Each row is a point. The last column is the point's height on a tilted bowl or saddle (a function of degree 2), plus a little noise. Count its main directions that bend up, bend down and stay straight.

Points:
[[-32 -23 -51 -23]
 [-23 -55 -27 -37]
 [119 -61  34  95]
 [-40   9 -23 -29]
 [-39  27  17  -5]
 [ -9 -32  57  24]
 [ 32  48  -7 -56]
 [ 12  66  60  32]
 [-17 -46   0 -34]
 [-26  11   6 -21]
 [-68  14  -9  10]
 [ 12  41  -7 -57]
 [ 42 -33  18 -12]
 [-51 -51 -32 -12]
 [-41  13  44  43]]
Directions: 2 up, 1 down, 0 straight

Points:
[[ -37    8  -48   -7   29]
 [  63  -49  -40   -6   54]
 [ -91   25   29  -11   68]
 [ -62  -70   33   32   58]
 [  26   -8  -24  -41   20]
 [ -23   13   41  -60   22]
 [ -41   -8  -31   24   18]
 [ -22    8   56   -2   27]
 [  22   -6  -28   31   16]
 [  36  -58   -5    3   35]
 [  -8  -32 -118   21   68]
 [  20  -34  -20   22   20]
 [ -37   64  -52    0   49]
 [  48    0   47  -46   16]
 [ -11   61  103  -24   68]
 [   5  -43   30   34   25]
 [  28    0  -22  -70   23]
 [  32  -19   -6  -34   18]
 [  18  -10  -13  -23   14]
 [ -33  -23  -10    6   19]
 [ -36   35  102   15   76]
 [  35   31  -40   82   35]
 [  46    6  -40    5   29]
 [  24   16  -36  -56   26]]
Directions: 3 up, 0 down, 1 straight

Points, 42 rows:
[[  99  -54   18  -73  -24   48   86]
 [  27  -19   36  -89  -27  -17   33]
 [  47  -46    9  -38   11  -51   45]
 [  -6   20  -38  -35   -7  -13    5]
 [ -11  -33  -34    2   35   28   25]
 [ -28  -49   -2   25  -38   99   40]
 [ -28   46   -3 -100   19   40  -13]
 [ -45  -68   34   22  -35   -6   31]
 [  14  -33   12   -3    3   55   25]
 [  62  -41    6  -18   15   12   33]
 [ -31   22   70  -52   -2  -36   31]
 [  13   49   32   39   15  -18   33]
 [  -5  -50   -9   55  -42   13   27]
 [  24  -83    8   18   82  -20   85]
 [   8  -30   23   -9  -60  -58   37]
 [  31    2    0   24   28   25   14]
 [  59 -112   15  -27  -31   27   79]
 [   0  -22  -46   -3   31   20   20]
 [  19  -59  -18    9  -71   29   26]
 [  42    7   40   53   94   66   57]
 [ -31  114  -42  -64  -39   55   31]
 [  17   13    7    5   20   19    8]
 [ -32   17    4  -22   22   19    3]
 [ -26   62   -6   17  -21   25   31]
 [  43   43  111   29   34   63   88]
 [ -67   -4   36    6   71  -75   68]
 [ -42   10  -49   84   11   26   62]
 [ -32    5   35   -2  -26  -56   34]
 [ -69  -16  -45  -40  -12    5    7]
 [ -24  -25  -33   34   -2   -5   26]
 [  44    1   24  -26  -14   63   26]
 [  -1   35   37  -12   45   59   22]
 [  53   25   16  -21   32   24   10]
 [ -15  -33   62  -21  -36   19   29]
 [  -9    1    9  -66  -51   35    6]
 [  30   -1   28  -25  -44    5   19]
 [  64    8  -27   24   11  -29   22]
 [ -17  -65    2  -41  -91   -2   21]
 [  17   33  -12   32  -22  -38   36]
 [ -49   59   -4  -10  -13   27   16]
 [ -18  -21   58   40    7   29   40]
 [  38  -15  -79   51    9   46   44]]
Directions: 4 up, 0 down, 2 straight
